Each row of a before or after table is a point. The points were changed in one or more steps. Then noise was added and the rows were shuffled. The steps act on columns, c1 being the first. Write out the steps. A step turns or swaps two columns, mirrors them in a line or flattens them onto one, adds a multiple of one to another, or multiplies or shifts one. Angles are multiples of 10 degrees, from the lower column toward the higher: turns from -170 to 170, lines from 10 to 170 but not 90. Use the fewest steps. Two steps may share a column if one is a turn and the other turns, adds or multiplies; they go together, in the order done. Otherwise the lowest column goes first.

Before (11 x 2):
[[-17 -26]
 [  2  -1]
 [ 15 -60]
 [ 19  -3]
 [ 15   4]
 [  4  -3]
 [ -5  41]
 [ 26  25]
 [  9   8]
 [ 22  38]
 [  9  10]]
After (11 x 2):
[[ 43  -5]
 [-48 -40]
 [ 40  -9]
 [  1  -4]
 [ 16 -12]
 [ 13   0]
 [ 34  25]
 [-30   7]
 [ 15  -6]
 [ -4   2]
 [  6 -18]]
Steps: turn c1 and c2 by -60 degrees

Before (11 x 6):
[[ -2  -6  19   2   4   9]
 [  4   1   6  11  -8   4]
 [ -2   1 -10  10   8 -14]
 [ -3  -5 -11   2  -3  -1]
 [ -2  30  -9   5   6   9]
 [  5   0 -11   9   2   8]
 [  4   5 -11   8   5   9]
 [  6   4  -4   0   1  -2]
 [ -2  19  -8  11  -9   6]
 [ -1   0  -8   6   6   3]
 [  0  -4  -3   7   5   1]]
After (11 x 6):
[[ -2   1  12   0  -9  -1]
 [  3   1   8   0 -12  10]
 [  4  38   7   0   9 -22]
 [  4  59   9   0 -17   6]
 [ -3  10  12   0 -14   3]
 [  1  -9   4   1  -8  10]
 [ -4   1  -5   0   9 -17]
 [  5 -10  11  -2   7  -7]
 [  0 -12 -19   0 -13   2]
 [  4   2   8   0  -2  24]
 [ -6   8   7  -1   0   2]]
Steps: turn c1 and c3 by 170 degrees; multiply c2 by 2; multiply c4 by 0; multiply c5 by 2.5; turn c5 and c6 by 130 degrees

Before (11 x 11):
[[  1 -25   5   7 -15  -6   1   9  -6   5   5]
 [ -4   1  -1  15  13  -5   9  10  20  20   0]
 [  2  -7  -8  -6 -16  16   2 -14  -1   7  -4]
 [ 12  -4 -26  20  -9  13   1   2  15  11   4]
 [-16 -27 -14 -10   9   3   1 -13  11  16   7]
 [-12 -15  -4  -4 -14  -3 -11 -11  -2  -6  -8]
 [  1 -22   2  -9  16  -1  -2  17  15   4   9]
 [-17  -2 -21 -13   3   3   8  -7 -11   0 -12]
 [  4   3 -15  19   9  22  -4  -4 -13  -1 -16]
 [-18   2   7   3  -4   9 -10   6 -19  -2  11]
 [  7 -12   2  18  11  19  25  15  20 -14  16]]
After (11 x 11):
[[  7 -20   2  26  11  50 -28  -6 -19  59   2]
 [-16 -19 -14 -11   9  33   4  12 -30  20  20]
 [ -4   1  -1  19  13  24 -11  -7 -47  42  -1]
 [  1 -17   4   8 -15  23  -4  -8   5 -18  19]
 [-18  -9   7   1  -4  39   7  -9  30 -48  -7]
 [ 11  -5 -26  20  -9  43  -1  -1 -32  34   1]
 [  1 -19   2  -7  16  29  -4 -16 -26  36  15]
 [-12   0  -4  -8 -14  27  14   7   8  -2  17]
 [  2   0  -8  -7 -16  46   3  14  -5  -6   8]
 [-17   9 -21 -12   3  33  -5   9  17 -29   8]
 [  4  15 -16  17   9  52   5   2  20 -34   5]]
Steps: mirror c2 and c11 in the line at 150 degrees; turn c7 and c8 by 160 degrees; add -0.3 times c7 to c4; shift c6 by 30; multiply c9 by 3; turn c9 and c10 by 120 degrees
